Each row is a point. Each copy is the shape, with its points in the same order, stretched, turned, moved and blurred by noise. Say if it was mirrored as well.
(in the rows, 128 means zero)

Shape, 5 rows:
[[187 100]
 [ 60  70]
 [146 121]
 [147 131]
 [165 134]]
Copy 1, 5 rows:
[[198 146]
 [125  54]
 [160 138]
 [153 147]
 [164 155]]
Copy 1 is: only turned
Copy 2:
[[ 79 177]
 [ 96  38]
 [117 143]
 [129 154]
 [116 160]]
Copy 2 is: mirrored

Shape, 6 rows:
[[113 163 189]
 [146  70 109]
 [ 74 159  78]
 [ 89 181 111]
 [123 113 114]
 [106 185  79]]
Copy 1:
[[ 70 123 178]
 [114 159  60]
 [155  62 111]
 [150  78 150]
 [119 132  97]
 [178  86 140]]
Copy 1 is: mirrored
Copy 2 (6 x 3):
[[ 84 113 192]
 [136  83  79]
 [ 86 179 101]
 [ 90 174 139]
 [110 118 105]
 [113 191 124]]
Copy 2 is: only turned
Copy 3 (6 x 3):
[[101 182 194]
 [164  56 132]
 [134 161  69]
 [107 175  98]
 [143 110 120]
 [ 83 153  72]]
Copy 3 is: mirrored
Copy 4, 6 rows:
[[138 138 205]
 [166  73  78]
 [ 59 150 105]
 [ 80 164 143]
 [135 109 106]
 [ 82 186 109]]
Copy 4 is: only turned

Shape (10 x 4):
[[100  99 128 165]
 [124 183  81  84]
 [131 111 158 129]
 [114  26 116 164]
 [169  85 168 149]
 [ 69  98 109 156]
 [172 123 107 148]
 [167  87 138  70]
 [ 69 159 137 142]
 [130 122  80 135]]
Copy 1 (10 x 4):
[[136 173  97  91]
 [ 95  81  88 168]
 [137 144 152 101]
 [183 181  74  43]
 [197 156 153  99]
 [107 168  63  84]
 [188 151 111 151]
 [171  74 147  93]
 [ 67 157 111 119]
 [147 135  69 129]]
Copy 1 is: mirrored
Copy 2 (10 x 4):
[[127  66 121 150]
 [198 177 121 115]
 [ 98 108 127 116]
 [100  11  63 143]
 [ 50  98  99 133]
 [165  53 125 142]
 [112 128  83 162]
 [ 95 121  70  68]
 [167 113 181 132]
 [162 111  93 151]]
Copy 2 is: mirrored

Shape, 12 rows:
[[114  87 129  76 121  97]
 [154 120 184 184  80 103]
 [ 46 108 136 136 155 130]
 [ 77  96  95  94 196 163]
 [146 122 207 166 139 103]
 [120 109  84 102 148  75]
 [140  76 143 180 112  56]
 [ 75 141 134 116 158 113]
 [ 81 113  96  95 156 118]
 [ 96 111 111  95 178 163]
 [ 78 113 163 133 186 105]
 [157 153 184 189 121 117]]
Copy 1 (12 x 6):
[[ 62 116 121  80 143 140]
 [125 177 118 147 204 117]
 [ 74 132 139 148  47 154]
 [111  93 175  76  21 154]
 [ 94 170 166 163 167 100]
 [ 97  72 114 104 141 124]
 [105 114 101 170 216 148]
 [ 70 125 133 129  55 108]
 [ 88  98 121  96  69 137]
 [102 115 179  80  45 133]
 [ 66 130 178 151  90 115]
 [122 176 140 160 159  91]]
Copy 1 is: mirrored
Copy 2 (12 x 6):
[[101  80 137 135  83 127]
 [214 115 112 171 127 149]
 [ 81  79  95 165 181 127]
 [ 53  70 134 103 179 142]
 [191  73 132 177 160 171]
 [111  84 161 122 110  80]
 [188  76  95 149 100  99]
 [ 97  86 143 168 167 124]
 [ 75  86 141 129 136 114]
 [ 76  85 141 109 173 149]
 [109  50 126 179 177 148]
 [206 113 133 169 172 156]]
Copy 2 is: only turned
Copy 3, 12 rows:
[[160  84 172  90  92  76]
 [144 211 175 166 150 107]
 [ 80  97 157  39 171 115]
 [ 65  42 163  62 132 145]
 [127 193 203 130 145 170]
 [165  62 144 108 136 100]
 [160 141 195 150 175 104]
 [122 118 129  59 134 130]
 [119  55 140  67 121 110]
 [ 83  66 149  74 112 157]
 [104 105 188  51 158 156]
 [129 218 158 154 159 161]]
Copy 3 is: only turned
Copy 4, 12 rows:
[[123 130 159 136 105  76]
 [ 51 118 150 162 153 171]
 [134 201 161 163 143  94]
 [200 170 132 154 115  88]
 [114 127 178 145 183 176]
 [132 114 136 182 140  59]
 [ 73 105 170 216 130 130]
 [128 179 155 149 178  81]
 [152 160 138 157 141  70]
 [187 163 125 140 129  97]
 [159 167 189 170 174 107]
 [ 90 125 131 154 185 179]]
Copy 4 is: mirrored
